Rows are points. Each copy is the shape, with its points in the same order, turned, moved and blurred by noise. Say if it was mirrored as well.

Shape, 9 rows:
[[ 31 -28 -21]
 [-39   3  42]
 [-22 -14 -16]
 [-12  28  -5]
 [ -6   7  48]
 [-23 -15  15]
 [-14  -1 -13]
 [ -8  23   1]
 [ 42  -1  26]]
Copy 1, 9 rows:
[[ 34 -22  -1]
 [-49  15 -26]
 [-18 -23   8]
 [-19  19  13]
 [-21  29 -41]
 [-31  -7 -23]
 [-10 -11   8]
 [-14  20   6]
 [ 31  26 -34]]
Copy 1 is: mirrored
Copy 2 (9 x 3):
[[ 21 -30  13]
 [-53  31 -16]
 [-32 -24  17]
 [-22  13  37]
 [-17  37 -20]
 [-33  -1  -8]
 [-23  -6  24]
 [-18  15  24]
 [ 30  16  -7]]
Copy 2 is: mirrored
Copy 3 (9 x 3):
[[ 14 -28 -15]
 [-32  19  58]
 [-33  -8   1]
 [-20  34   4]
 [  3  19  57]
 [-25  -6  33]
 [-24   3   1]
 [-15  28  11]
 [ 39   3  21]]
Copy 3 is: only turned
Copy 4 (9 x 3):
[[-11 -23  14]
 [ 60  51   2]
 [ 11  11 -25]
 [ -1  45   5]
 [ 50  36  32]
 [ 34  20  -6]
 [  4  19  -9]
 [  0  44   9]
 [ 17   3  54]]
Copy 4 is: mirrored

Shape (9 x 6):
[[  9  -7 -21  37   2   7]
 [ 35  16  24 -32   9 -44]
 [ -4 -22 -19  -4  -6 -25]
 [ 12   0 -52  -7 -16 -40]
 [ 29  17  27  29  41  27]
 [ 20   2 -14 -17 -29   5]
 [ -4  19  23  28  16  26]
 [ 26 -13  -6  10 -34 -14]
 [ 45   4  42 -35  41  -1]]
Copy 1, 9 rows:
[[ -6 -23  -9  37   5  -1]
 [ 56  -7  29 -23   6 -37]
 [  1 -29 -13 -11  -4 -25]
 [ 19 -21 -47  -9 -10 -28]
 [ 14  -5  40  47  37  16]
 [ 20  -1  -9 -14 -25  16]
 [-12  10  34  35  12   4]
 [ 25 -31  -4  12 -34   2]
 [ 51 -12  52 -12  45   8]]
Copy 1 is: only turned
Copy 2, 9 rows:
[[ 23   5 -25  35  -4  -1]
 [ 38  19  39 -28  34 -38]
 [ 23 -27 -24  -7   6 -19]
 [ 29   4 -44 -23  -6 -46]
 [  7  33  23  55  32  12]
 [ -6   0  -6  -5 -13 -30]
 [  7  22  12  39   3  37]
 [ 22  -9   4  18 -17 -38]
 [  5  10  51   6  59 -15]]
Copy 2 is: mirrored
Copy 3:
[[  6  -8 -19  24  -5 -16]
 [ 11  60  31 -35 -25  -3]
 [-12  10 -13 -10 -36   3]
 [-10  29 -46 -26 -41 -18]
 [ 25  18  21  28  42  -5]
 [  9 -11  -4 -34 -25 -34]
 [ -1   0  24  26  28 -27]
 [ 18  -5  -8  -7 -46 -22]
 [ 36  43  50 -26  13  25]]
Copy 3 is: mirrored

Shape:
[[ 17 -19   5  15 -11  -7   5 -13 -30]
 [ -6 -27  11  15   8   5 -13 -10 -36]
 [ 46   6   7  -1  -5   9  -5  23  21]
 [  1  -4  -7  15 -10   0 -18 -11 -26]
 [ -7  17  -8   2   5   3   8 -13  28]
 [  5 -27   5  16 -14  10   7   4  -9]
 [ -1 -29 -11  19  -4  -9  -4   5 -29]
 [-15  11 -10 -15  14  11  16  -6   1]
 [ 11  16   4  -8   7 -11  11   6  13]
 [  0  -7  -1 -17   7  -8   3 -13  22]
 [-13  -3   3 -16 -11  -7  10  -1  19]
 [-18   7   6   8  13  -9  13  -7  12]
 [ -1   9 -11  -5   8  -8   7   4  11]
 [ 42  -4 -12   8   9   2  -1   7  19]
 [-12 -17   1  14   1  -6 -16   0 -22]]
Copy 1 (15 x 9):
[[-14 -34 -22  -2  -9 -18   3 -14  -7]
 [-26 -29  -8   2   5 -10 -16 -11 -27]
 [ 33 -20 -23  -6  -4  11 -10  21  31]
 [-16  -9 -20   1 -16  -7 -17 -15 -12]
 [ -1  21  -1   5   1  17  16  -3  17]
 [-13 -36  -9   8 -14   6   4   2  -6]
 [-13 -26 -20  13 -12 -16   0  -2 -31]
 [-12  15  -7 -17   8  19  19   5  -8]
 [ 11   8 -11 -11   8  -4  12  13  14]
 [ 15   3   7  -7   7   8  18  -7   1]
 [  5   5  14 -11 -12   5  22   6   2]
 [-15  12   3   7  12  -1  16   5   8]
 [  8  12 -12  -2   2   3  14   8   0]
 [ 31 -16 -31  10   4  11   1   5  16]
 [-15 -13  -7   7  -6 -12 -11  -4 -24]]
Copy 1 is: mirrored
Copy 2 (15 x 9):
[[ 29 -19   4   9  -8  10  15 -15 -16]
 [  1 -28  10  14  14  19  -3 -16 -21]
 [ 60   9   8 -14   5   9  -9  25  21]
 [ 15  -8  -9  11  -7  12 -11 -11 -24]
 [ 10  29  -9  -8   1  -2   7 -12  25]
 [ 17 -19   2  10  -5  24  12  -1   6]
 [  9 -34 -11  16  -3   6   7  -1 -12]
 [ -4  20  -7 -26  12   0  17  -7   6]
 [ 24  22   7 -11   7 -15  10   5  13]
 [ 11   4   5 -21   0 -14   3 -12  23]
 [  2   9   9 -14 -14  -8  12   0  20]
 [  0  20   9   9   7  -7  18 -11  15]
 [ 14  14  -8 -12   3 -12  12   2  10]
 [ 55  -1 -15 -12  12   1   0   2  23]
 [  0 -17  -1  14   6   6  -4  -4 -11]]
Copy 2 is: only turned

Shape (18 x 12):
[[  2  12  11 -33 -27  19  12   1  -9 -12   0   5]
 [  9   4  10  14   8  -4   9 -24  -8 -11 -12  -7]
 [ -3  12 -12  17  13  40  -8   8  35 -10 -10   4]
 [  0  11  10  -2 -24  -5  -5   6  16 -13  -9  15]
 [ -9   6   9  14  16  -3  14   6  -9  41  -1   4]
 [ -4  13  -3  11  -4  -4   2  14  -8 -13   4  -8]
 [ -9  12  13 -60   2  -2  -1  -3  -8  -1  -5  14]
 [ 22 -14 -16  15 -19  -6  -9   6  -8 -10 -11  -7]
 [-15  13 -39  17  10   4   8 -13   4 -13  -8   1]
 [-14  -8   0   9   2  12  -2 -10   7   3  35  -9]
 [-13 -32   3  -2  11   2   1   6   3 -11   2  -8]
 [ -2  -8 -14  17   9  -7   5   6  12 -13   6  -9]
 [-18  14   1  12  -2   4   6  10   5  24 -11 -14]
 [-14 -48   7   0   1  -5 -24   4   4  10   2  26]
 [ -9   9  -2  18   5   3  -8   9 -10  -5 -10  -2]
 [  8   7  -5  15   4  11   1  13   6  -4  -2  -9]
 [ -8  12  -1  14   4   5   5   3  -2  -7  40  -1]
 [  9 -13   6   1  10  29 -34  -1  23  -1  -2  -6]]
Copy 1, 18 rows:
[[ 11   4  17 -40 -13  10  16   3  -7 -10   1   1]
 [ 11   4  17  13  14 -12   9 -15  -6 -17 -14  -5]
 [ 15  33  10   4  12  34 -15  14  28   0 -24  -1]
 [  8   6  21 -11 -22 -10  -4  10  18  -5  -9  13]
 [  5  11   5  18   5  -6  18  -1 -10  44 -12   4]
 [  2  13   6   5  -3  -7  -6  18 -10  -5   2  -9]
 [  1 -12  16 -60  10 -15   8  -1   2  12  -5  10]
 [ 15 -17  -7  14 -18   1  -7  11  -6 -19 -12  -2]
 [ -5  30 -23   7  10   2  -8   1   2 -14 -19   9]
 [-12  11   3   9   2  13  -1 -10  11   9  21 -11]
 [-12 -18   2   6   8   4  10   9  15  -4   2  -9]
 [  3   9 -10  20   7  -5  -2  10  12  -9  -2  -9]
 [ -3  22   7   6 -10  -4  12   8  -3  24 -22 -11]
 [-20 -41   4  11  -6  11   0   2  27  21   0  21]
 [ -3  13  11  10   5   1  -8  15 -11   3 -17   2]
 [ 18  10   4   9   4   7  -1  15   3  -1 -10 -12]
 [ -2  23   7   7   1   6  -2   2  -1   5  34  -3]
 [ 10 -10  21   0   5  32 -21  -3  27   8 -11 -13]]
Copy 1 is: only turned
Copy 2:
[[ -2  19  18 -28 -10  20   3 -15 -13 -12   2   6]
 [  2  13   3  16  20  16  22   7   6 -13 -13 -11]
 [-15   3   6  26  -4  33 -24 -19  33  15  -3   5]
 [ -2  26  13   0  -8  -3  -9  -3  17 -12  -7  16]
 [-17  13  -4   5  20   6   9  32 -11  30  -8  10]
 [ -3  10  14  22  -3  -4  -7   4 -12  -4  -1  -4]
 [ -9  14   9 -46  26   0 -10 -18 -15 -17  -8  15]
 [ 20   0  -2  16 -13   3 -11  11  -3 -10 -17 -14]
 [-14  -3 -22  33   5   7   6 -21  -4  -4   2   4]
 [-20  -5  -1   8   5   8  -8  22  -2  -3  32  -3]
 [-14 -27  13   2   4   4  -5  19   1 -14  -9  -1]
 [ -5 -13   3  27  -2  -8  -4   7   8  -1  -4  -9]
 [-30  20  -7   8  -2   7   0  15  -3  19 -13  -4]
 [  2 -20  -4  -5   6   2 -27  47  10 -19 -16  25]
 [-13  13   4  25   4   9 -13   5  -9  -1 -18   1]
 [  0   7  12  19  -1  12  -8   2   3  12  -8  -7]
 [-10   5  15  18   4   1  -1  10  -9   0  34   5]
 [ -8  -7   9   1   9  32 -37  11  28  -1   1 -13]]
Copy 2 is: mirrored
Copy 3:
[[-11   6  -5 -14 -18  25  22  25   2  -3   2  28]
 [ -7   4  -6  13   0   2  11 -28  11  -3   1  15]
 [ 36  20   9 -10  -3  28  -9  -6   9 -17   1 -23]
 [ 10   6   6  -3 -25  -8  10  15  15 -16   4  14]
 [  4  26  15   6  14 -15  15  -7 -16  30   8   3]
 [ -1  13  -9  19   3  -1   4  12   1 -13   8   2]
 [-22  15  -8 -50  -1  -1  13  16  -2  -2  -4  33]
 [ 14 -21 -16  23 -10  -7  -3   4   0  -3 -11   4]
 [ 17  20 -31   3  -7   1   4 -22 -12 -19  10 -14]
 [ -6   0  -3  -2  -3   9  -8   0  -1  12  40 -10]
 [ -6 -21   3  -8  11  -3   6  -4  -8  -8  15 -11]
 [ 11  -4 -13   9   9  -8   4  -4   7 -10  17 -14]
 [ -1  30   7   9  -5  -6  13   3  -7  13  -2 -19]
 [ 10 -32  24 -22  -3 -27 -11  -3 -22   6  16   2]
 [  2  16   1  12   2  -4  -5  -2 -10 -13  -4  -3]
 [ 14   9  -3  13   6   8   0   3   8  -3   2  -7]
 [  1  17  -8  13   6   6  -6   9   1   1  44   3]
 [ 13 -10  15 -17  -2  17 -30  -2  12   4  -2 -12]]
Copy 3 is: mirrored

Shape, 18 rows:
[[ 10 -15  -2  15  -8  16  -6  -2  13   3 -13  35]
 [-21   4  -4  16  -1  12 -17  -7 -28  11 -23  -3]
 [-34   8 -16 -25  -7   7 -17  -5  -7 -29   9  -2]
 [ -1 -10   1 -20  20 -15   4  20 -17 -16   9   3]
 [-31  14 -34  21  24  -9 -12 -13 -17 -14 -45 -19]
 [  1  -7  19  -6   6 -23   8  18 -16  -1   0  -4]
 [-21   6 -23 -29  10  11 -18 -12 -18 -16   6  -3]
 [ -3  27 -25 -17  19   1 -25   2  -8 -16  12 -30]
 [-26  -2 -16   5   6  26   8   0   3  18  -6   9]
 [  4  11  10  15  -6  20  14  -1  -5   0  -4  16]
 [  0 -18  -6   1 -16   3  -1   8  16  20   3  11]
 [  3  -2   5  -1 -22   4  28  -5  12  24  -4  18]
 [ 12 -29  27 -11   4  16  15  -8  13   8  -5   2]
 [-29   6 -29  30  28   1 -13 -25 -25   0   0  -3]
 [-33   7 -18  34   8 -13 -19 -37 -16  -9 -14 -15]
 [-30  28  -9 -16  27  -6 -21 -11   1  -7  -2   8]
 [  7  -9  13  -5 -13  11  -5  -3   3  33  -9  25]
 [ -4 -15  32  12 -10  16   4  22  22  19   1  13]]
Copy 1:
[[ 18 -13  17  21  -4  19 -23  11  17   6   3  16]
 [-10   0  24  -3   8  -1 -16  -2 -17   8 -28  11]
 [-23 -23  -6 -18 -39  -2  11   6  -5   6 -13   6]
 [-22 -14   5  -4   6 -13  26  18   4  10  22   4]
 [-28  -5 -25  -6  27  -7  -6  10 -14   5 -55  -5]
 [-13   1  27   5  11 -17  27  10   8   2  14   1]
 [-15 -23  -7 -22 -21  -2   5   4 -17  20  -4  -1]
 [-31  -3 -10 -34 -12  10  12  19 -11  15  -9 -31]
 [ -7   4  -2 -11   1   9 -21 -15  14  11  -5  24]
 [  9   5  14  11  -4  27  10  -5  13   6  -6  14]
 [  5   7  12   1 -15  -5 -21   4  25   0  16   7]
 [ 26  11  14   4  -9  -2   2 -13  35  10   4  13]
 [ 22 -22  24  -5   9   5   7 -11  21 -17  23   4]
 [-31   3 -19  11  11   7 -16 -20 -27  22 -17  -7]
 [-24  -2 -11  15   2  -3 -13 -14 -23  -4 -43 -18]
 [-34 -29  -1 -11  -8   6   4  -2  13  28 -19 -10]
 [ 19  -7  39   3  -3   2 -20  -6  22  16   9   6]
 [ -2   3  40   3   1  17  -8  -1  38 -12  21  24]]
Copy 1 is: mirrored
Copy 2, 18 rows:
[[ 14  -1  -6   7 -11  -2  22 -20   1  15 -11  25]
 [-17  17  -4  11  -2   6 -11 -12 -14   7 -46  -4]
 [-26   8 -15  -6  -2  31 -23  10  12 -23   0  10]
 [-14   5 -13  -9  30   0  -4   5 -18 -11  17   0]
 [ -2  31 -46   6  15  16 -14 -28  -8 -23 -51 -11]
 [-10   9   1  -9  25 -24  -2   1 -16  -3   5  -9]
 [-18  10 -10  -8   8  41 -23   0  -4 -17  -4   8]
 [  0  37 -22  -3  10  39 -23  12  -1  -8   6 -19]
 [-22  14  -2  -9   4  21  18 -26  13   8 -22   5]
 [ -7  22  12  15  -9  -4  18 -19  -1   0  -5  10]
 [ -1  -6  -1 -22  -6  -2  15 -11   8  20  -3  -1]
 [ -9   5  15 -19 -19 -17  20 -33   4   9   3  -1]
 [ 16  -5  33  -8  16  -6  12 -23   9   0   2   5]
 [-23  11 -32  26  10  31 -13 -30  -4   5 -25 -16]
 [ -8   5 -35  28  -2  12 -31 -28   6  -6 -41 -19]
 [-16  33 -21  -5  17  19 -35 -20   9  -4   1  15]
 [ -1   5  18 -14 -10  -8   5 -20  -8  31  -7  16]
 [ -4   8  16  -4   9 -26  25  -5  26  24  -4  15]]
Copy 2 is: only turned
Copy 3:
[[ -6 -22   7   1 -22  15   3 -15  14   8 -18   3]
 [  0   7 -18   4 -14   2 -10   6 -26   1 -36 -14]
 [-13   9 -20 -16  16 -23 -30  -5  -4 -20  -4  11]
 [-17 -12 -12 -14  24 -32  21  13  -6   7 -14  13]
 [-10  42 -32   6   1 -18  -9  -1   1   0 -60 -21]
 [ -4  -7   7 -15   9 -28  29  16 -18   6 -16  -1]
 [ -5   5 -38  -8  24 -17 -25   1  -5  -3  -6   4]
 [-14  20 -17   9  42 -28 -26  12  -5  13  -6 -12]
 [ -2  14 -17   3 -12  21  -2  13  -3   4 -13  16]
 [-15  -1   6  -8  -6  18  11 -13 -15  11  -8  -2]
 [  5 -10  11   4 -20  -2   7  14  11   2   2   8]
 [ 10   4  10 -15 -25  11  21   0  -2  10  13   4]
 [ 18 -20  14 -27   7  20  21  13   7   3 -11   2]
 [  2  21 -37  33  11  -3   0 -10 -17  -8 -36  -5]
 [ 12  32 -18  26   4 -13  -7 -18 -12 -22 -43 -22]
 [  5  24 -19  -3  22 -21 -24 -14  -8  16 -25  22]
 [ 19 -21   6  -9 -27   8   4   3  -7  21  -4   5]
 [ -1 -16  38  -8 -15  17  13  17  -7   3 -16  20]]
Copy 3 is: mirrored

Shape:
[[ 12   6 -38 -10  11  14  21   8  36  30 -20  -9]
 [ 25   1 -16  -4   6   3  -9  -2  34  -9 -31  -5]
 [ 20   9 -33 -17 -17  37   6  26  12   3 -20 -20]
 [-18 -10  -7 -23  31 -30  20  42 -21  19 -14   2]
 [  2 -10 -40  -1 -41  17 -22 -20   6 -10 -23 -18]
 [ 11 -16   6   9  44   6  35  21 -25  -2  21  14]
 [-23  16 -33   7 -24   9 -23   9  13 -15   9   5]
 [-51  -1 -20   1 -36  30 -11 -30  -5  -8 -14   8]
 [-32   6   0  -4 -18   2  13   1   5   5  17   8]
 [  0  19  -5  17 -10   3  23 -10 -17 -11  -4   9]
 [-13 -40  19  19   6  -8  37  26 -15  -4   6  31]
 [ 18 -23 -18   5  32   1  32  20 -16   7  19  47]
 [-38 -16  -6   2  -8  18 -12 -15   5 -17   8 -22]
 [ -1  -4  16   4   6  22  -4  17  -4   9  -9  22]
 [-35  -1 -10 -33 -13  16   2 -10   3 -33  -6  11]
 [ 36 -12   6 -23  20 -17  32  23 -18  39  33  26]
 [ 18  -8 -20   3 -23  17  14   6  31 -23 -15  -7]]
Copy 1:
[[-16 -13 -30 -21  35   8  21  13  41  -6   9  -6]
 [ 11   4 -19   1   9  -6  19   0  42 -27  -7 -11]
 [ 10 -19 -39 -29  -2  28  21  15  16 -21  -1  -1]
 [-26  -1  -5 -26  25 -20   3  31 -19  15 -33 -33]
 [ -8  13 -42   4 -20  28   6 -19  12 -40  14  -9]
 [ 13 -18  15 -25  36 -26  -5  -2 -29  22 -13   9]
 [-11  15 -22  27 -14  25   8  15   2 -14   6  21]
 [-32   8  -1  26 -12  54  -3 -17 -12 -26  22  -9]
 [-16   2   5  11  -7  17  15  10 -17  17  18  -3]
 [ 20  23  -2  -5  17  21  10 -13 -14   8   6  -3]
 [-10 -22  14   2  20 -19  27 -22 -46  26 -22  -9]
 [-16  -9  15 -29  44 -28  19 -10 -22  13 -18  29]
 [-13 -16 -10  32 -13  12 -19  -5 -12 -18  23 -12]
 [ -3 -13  17  -9  -5  11   6  -8   9   8 -23   2]
 [-11   4  18   9 -10  17  14  16 -18 -41  19 -12]
 [-12  -4  14 -60  12 -41  18   7  -7  42  -1  13]
 [ 18 -12 -28   5   2   7  40  -7  12 -25  12   0]]
Copy 1 is: only turned
Copy 2, 17 rows:
[[ 24  13 -31 -31   9  25 -27  15  34 -15 -11  18]
 [ 34  -4  10 -14   0  21  -1  21  34 -18   4  14]
 [ 20   8 -15 -46 -14  37  -9  13  -2   1  -5  -1]
 [-38   3 -21 -12  36  -6 -17  43  19  26   1  26]
 [ 39 -35   2 -18 -21   7 -18 -15  -9 -10 -11   7]
 [-13  33 -33  18  42  11  24  22   0  18  21  19]
 [ -9 -26  -5  -9  -6  16 -15  -5 -14 -39   9   3]
 [ -8 -35   2   1  -9  19 -21 -54  -6  -9  -9  23]
 [-28   0 -19  -1  -2   3 -17 -20  10 -10  16  11]
 [-10  18  -8  16  -7   3  11  -6  -3  -8 -11  24]
 [-25   1 -40  34   8   9  10  12  11  31  38  36]
 [ -2  30 -44  11  34  11   4  25  -8   4  32  51]
 [ -2 -32  -7   4  15   9  -3 -33   6  -2   6 -13]
 [ -7  13   4  11  11  36 -13   8   2   9  23  20]
 [-18 -24   7 -29   6   7   8 -31   6  -4  16  26]
 [ -7  60 -33  -4  28 -20 -17  31   1  17  39  25]
 [ 28  -9 -18 -19 -25  21  12   7  16 -11  12  11]]
Copy 2 is: only turned

Shape:
[[  1 -46 -28 -45  -8   2  39  11  20 -23  12 -20]
 [-22  10  28  -8  -3 -38  10 -17  13  24 -25   8]
 [  3  19  29   2  -2  -1   2  -4  15  -9 -18  -7]
 [ -2 -37 -17 -10  12  -5 -19  -5 -15   0  41  -3]
 [  0 -25 -23 -26  17 -13   9  29   2  26 -13  -8]
 [ 10 -29  -3 -23 -16  18  25  18  -2  19  28 -23]
 [-14  48  23  -1 -18 -34  -8  15  -7 -14 -17  17]
 [-48  -2   4 -15  31   9 -13  -7 -17   1  28   0]
 [  0  16 -40   4  16  34  -2 -26   5  -4  59  -3]
 [ 14  24  14 -38  -7  -1 -21 -19  12  -6  -4  15]
 [  5  15  34   2   2 -35 -20  -8  10 -19 -16 -16]
 [-21 -39 -31  13   6  34 -11  -7  -6  -1  23  17]
 [  0  19  45  -3 -21 -44  -6  -6  17  -9   4  24]
 [  4 -41 -38 -37 -23   2  33  -8 -23   7  -4 -35]
 [  4 -17 -25   7  38  16  15 -18 -21  -9  45  17]
 [ 10 -15   2 -28   3  20  23   0 -19  -2  -2  -1]]
Copy 1:
[[ 52 -24 -23 -59   1  15  32   8  -1  40 -31 -15]
 [-38  -4   4 -22 -17 -25  11  10  10  -1 -22  15]
 [  0   1  27  -3  -5   4  -5   8   9  -2 -31  -2]
 [ 40 -26  -8  -4 -19  12  45  13   1  24  32  -4]
 [ 16   0 -27 -27  23  -7  22  23  -6  41   1  14]
 [ 49  23  -8 -25 -15   9  44  20   2  36 -19  -6]
 [-15  -2  15  13  -4 -36 -12   7 -18 -20 -25 -29]
 [ -9 -12  19 -14 -11  21  43  27 -16  12  34 -30]
 [ 34   5  23  -7 -10  37  40 -42   0  30  31 -31]
 [ 22  -5  41 -27 -16 -20  -7  -4  -8  -6   2   1]
 [  2 -24  20   6  -1 -10  -2  17  20 -29 -21   3]
 [ 20 -16  -6   1 -35  37  17   8  -6  60  30 -17]
 [ -6 -23  28   8 -29 -44  11   4   6 -11 -33  -4]
 [ 44  14 -54 -55 -19  21  24  10  -3  17 -12  -2]
 [ 25 -19   4   4 -17  40  51 -20 -32  31  21  -4]
 [ 33   6   1 -29 -16  19  17  15 -28  16 -15   7]]
Copy 1 is: mirrored
Copy 2 (16 x 12):
[[-17 -40  22 -48 -12 -29  12  31   8  14   0 -18]
 [  1   6  53  26  -4   4 -28 -16  -9   0 -29   3]
 [ 21  -5  18  25   4  15   4   7   6   4 -27 -12]
 [-15 -11 -10 -24  -3   5 -27   3 -13 -20  35 -21]
 [-34 -17   3 -15 -12 -15 -24  23 -36  10 -19   3]
 [  0 -31  -1 -12  16 -35 -12  19 -17  23  21 -11]
 [  4  35  46  35  16  31   2  25 -12  -7 -17   4]
 [-18  -1  11 -23  24  42 -31 -18 -17   6   7 -26]
 [-34   6 -36  -5  14   9  10 -20  12  15  38 -35]
 [  9   7  16  18 -16  28 -14  14  28  19   6  10]
 [ 25   8  27  25 -11  21 -16  20   7 -22 -24 -23]
 [-19 -16 -26 -37  19   6  -3 -28  -8 -16  15   8]
 [ 13  -2  55  45   2  23  -8  10  10 -20   0   2]
 [  6  -1  12 -54 -15 -51  -5  12 -21  23   8 -10]
 [-24 -17 -20 -19 -13  23  13 -28 -27  -1  36 -28]
 [ 15 -18   8 -21  -7   4   3   8 -25  27   5  -4]]
Copy 2 is: mirrored

Shape, 15 rows:
[[ 25 -17 -14  15 -39  -4   8   5 -13  -3 -10 -13]
 [ 11   8  12  16   4  17 -48  10  22 -51  -1  20]
 [ 10 -16 -43  30   4 -12  33   3  -6 -14 -11  13]
 [-14  39   6 -31 -20  19  -6 -29   8  22  -2   2]
 [-53  22  25 -13 -11  -4   1 -22  -5   2  26  -7]
 [ 14 -19 -26  18  26 -17   8  11 -39  -7 -26  -2]
 [-13  20   4  -1   1  31 -20  -9  -4  10  12  -3]
 [ -1  -5  16  -4   7  -5 -25  21  19 -24 -21  24]
 [  5  15  -2  30  16 -12   4   3  -7 -10 -21   1]
 [ -4  38  19 -25  10   2 -17  -1  20   5  31 -10]
 [  8  -3  -9  23 -10 -16 -13 -29   6  17  -5  -3]
 [-26  17  -1 -29  -9  10 -42  -6  22  10  21   3]
 [-16  -4  23   9  25  26 -34  30  47 -35 -14  -7]
 [-23  30  -6 -30 -23   2 -23 -32  13  -9   6 -26]
 [  0 -13  26 -10  23  17 -18 -11  24 -32   3   6]]
Copy 1, 15 rows:
[[ 21   0  -4  25  15   4 -26  16 -19  14   4  27]
 [-16   1 -42   5  -6   2 -10  -7  57  -2 -13  -2]
 [ 30 -15  10  49  13 -10  18  12   1 -13  25  15]
 [-49  -9  35  -2 -12 -14 -11 -11 -16  24 -27   4]
 [-35 -21   9 -20 -20  15  22 -25 -31  22  -1 -13]
 [ 20 -11  -6  42  16   5  14  33 -17 -38  -8   5]
 [-41  -8   4 -11 -14  -5   5  -1  -5   0 -14  23]
 [  2   2  -8  -7  15   1  -3   7  38  -3 -20 -22]
 [ -4 -15   3  23  17  13  -4   0   5 -32   2   0]
 [-30  -3  17 -27 -44  -3 -15 -10   1  -9  -9  -8]
 [-16  16   1  23  16 -13 -13 -11 -22 -10   9   5]
 [-46  19   8 -21 -26 -14   6   6   3  23  -8  -9]
 [-20 -25 -31 -36   7 -10  -8  14  53 -12   6 -18]
 [-53 -10   3  10 -28  -8 -19   1 -19  31  -4 -15]
 [ -4 -20 -28 -15 -11 -27  -2 -12  22  -8 -19 -16]]
Copy 1 is: mirrored
Copy 2:
[[ 25 -12 -13   9 -11  -4 -17 -20   8  12 -25  19]
 [ 12 -10  26  19  19  27 -19  34 -21 -11  35  21]
 [-27 -20 -17  22  13  12  10 -29  -3  -5 -33   8]
 [ 47  33  -8  18 -29   1   9  18  -1 -25   7 -33]
 [ 34  11   8  -4   6   7  16  28  24 -20   0 -60]
 [-24 -42 -13  16 -14   2  15 -26 -12  22  -4  -9]
 [ 38   4   6  11  -5   6   0  -3 -16 -25  21 -33]
 [ -1   9  27  30  10  10  -1  20   0  18  27   4]
 [ -9 -22   3  33   0  -9  -5   0   1  -5   2 -14]
 [ 30  23  -8  -7   6 -20   0  32  -2 -31  30 -27]
 [  7  -7   9  -1 -26   4  -1 -13  22 -23  -4  -2]
 [ 38  34   3  -3   3  18  15  15   6 -23  38 -19]
 [  4  17  26  29  27  17 -37  12  -7   9  58 -13]
 [ 39  22 -34  -8 -25  27  -3  32  19 -23  19 -26]
 [ -3  16  33  -1   4  23 -27  24 -22   4  20 -19]]
Copy 2 is: only turned
